Every row gives one point. Each copy is the shape, with its points in the same order, turned, moved and blurred by noise. Say if it was mirrored as well.
In the rows, zero is written as 128.

Shape:
[[ 89 161  72]
 [173 129 102]
 [107 120 137]
 [113 163 169]
 [ 94 106 118]
 [149 171  91]
 [142 105 125]
 [141 101 113]]
Copy 1, 8 rows:
[[100 184 109]
 [160 107 116]
 [103 126 164]
 [ 66  93 137]
 [113 150 170]
 [126 130  85]
 [140 115 158]
 [148 122 157]]
Copy 1 is: mirrored
Copy 2 (8 x 3):
[[136 191 151]
 [169 141  74]
 [116 120 127]
 [ 69 140 100]
 [130 125 150]
 [144 187  86]
 [145 111 103]
 [156 118 111]]
Copy 2 is: mirrored
Copy 3 (8 x 3):
[[170 120 194]
 [177 113 100]
 [114 117 138]
 [109 171 134]
 [116  95 154]
 [190 143 138]
 [136 101 109]
 [143  91 114]]
Copy 3 is: mirrored

Shape:
[[ 97 166 123 126 144 101]
 [117  95 134 170 115 119]
 [149 150 156 165 135 115]
 [115  88  96 140 121 189]
 [ 83 133 131 110  77 147]
 [134 152 155 100 160 106]
 [123 120 103 165  89 184]
 [114  87 134 111 163 148]
 [152 139  77  77  98 169]
 [ 82 106 142 120 160 147]]
Copy 1, 10 rows:
[[106 157 127 121 139 112]
 [128  94 110 124 174 153]
 [142 144 137 118 167 155]
 [154  87  86 172 113 168]
 [ 87 116  85 112 102 173]
 [125 140 168 100 123 131]
 [142 117  61 168 134 190]
 [133  71 151 146 111 143]
 [162 134  80 124  58 164]
 [104  97 147 153 118 146]]
Copy 1 is: mirrored
Copy 2, 10 rows:
[[ 82 129  91 121 111 121]
 [113  75 130 168 140 128]
 [116 143 124 176 130 124]
 [147  64 123 129 139 197]
 [112  88 141 115  67 155]
 [115 159 113 106 133 110]
 [139  82 120 167 100 198]
 [129  89 127 100 165 149]
 [186 108  91 101  86 175]
 [ 90  91 136 102 152 155]]
Copy 2 is: only turned
Copy 3:
[[112 175 124 136 129  98]
 [109  93 127 158 145 124]
 [156 139 151 168 145 132]
 [106 101  79 114 119 170]
 [105 120 133 104  79 119]
 [156 164 137 113 154  95]
 [116 100 101 143  85 180]
 [114 117  98  92 172 130]
 [163 138  63  93  74 132]
 [ 91 132 125  96 163 135]]
Copy 3 is: only turned

Shape, 12 rows:
[[160  72  80 159 137 123 160 102 102]
 [113 163 125 153 176 109 117 149  95]
 [114 156 136 133 103 105 127 120 110]
 [ 95 161  84 143 147 128 123 184 116]
 [138  97  81 110  94 160 117 148 106]
 [145 123 146 107 118 181 123 108 144]
 [140 161  89 166 140 126 119 181 144]
 [105 119 118 156  97  92 198 170 120]
 [ 89 152 148 122 136 121 188 129 167]
 [138 108 142 100 102 101 144 187 159]
 [109  92 115 133 168  94 127  97 147]
 [149 118  71 127 123 130 198 103 105]]
Copy 1:
[[112  92 132 149 179 124 199 153 111]
 [108 133 190 164  99 121 131 101 144]
 [148 125 143 126  92 111 146 116 107]
 [ 78 141 142 172  80 120 137 137 156]
 [110  96  85 135 123 162 151 163 123]
 [138 151 108 116 148 173 127 117  98]
 [110 161 142 161 109 108 126 168 159]
 [ 95 141 138 106  85  77 205 149 121]
 [102 193 127 108 109  90 163  90 116]
 [111 140 116  61 117  97 133 145 156]
 [ 95 111 141 132 170  76 136 102  99]
 [121 123 108 149 146 128 229 121 133]]
Copy 1 is: mirrored
Copy 2, 12 rows:
[[ 98  71 100 147 118  89 142 120  64]
 [156 146 142 142 143 100  88 163 110]
 [134 104 185 115 126 117 123 137 119]
 [123 127 135 104 129 130  85 206 118]
 [ 95  90 123 122 104 171 120 145  62]
 [111 114 127 129 124 184 147  95 123]
 [135 100 109 129 103 127  88 187 139]
 [ 59 115 163 121  86  81 132 167 122]
 [ 86 153 139  99 128 111 164 146 168]
 [105 142 138  96  47 139 140 143 116]
 [126 124 104  90 137  87 138 106  94]
 [ 81  78 128 148 132 109 181 155  83]]
Copy 2 is: mirrored
Copy 3, 12 rows:
[[159  90 106 155 193 119 124 119  66]
 [ 74 179 153 130 144 129 120 149  87]
 [128 156 130 151 107 123 141 127 119]
 [ 70 161 107 137 159 116 149 171 123]
 [131  99  71 146 149 126 109 175 141]
 [136  98 138 125 134 170  92 148 156]
 [ 83 151 136 160 172  84 118 159 130]
 [163 158 121 152 158  90 194 155 119]
 [131 139 157 119 144 137 192 117 149]
 [160 131 138  95 131  71 141 166 160]
 [104  83 140 114 131 116 154 103  74]
 [162 134  83 148 202 145 145 118 103]]
Copy 3 is: only turned
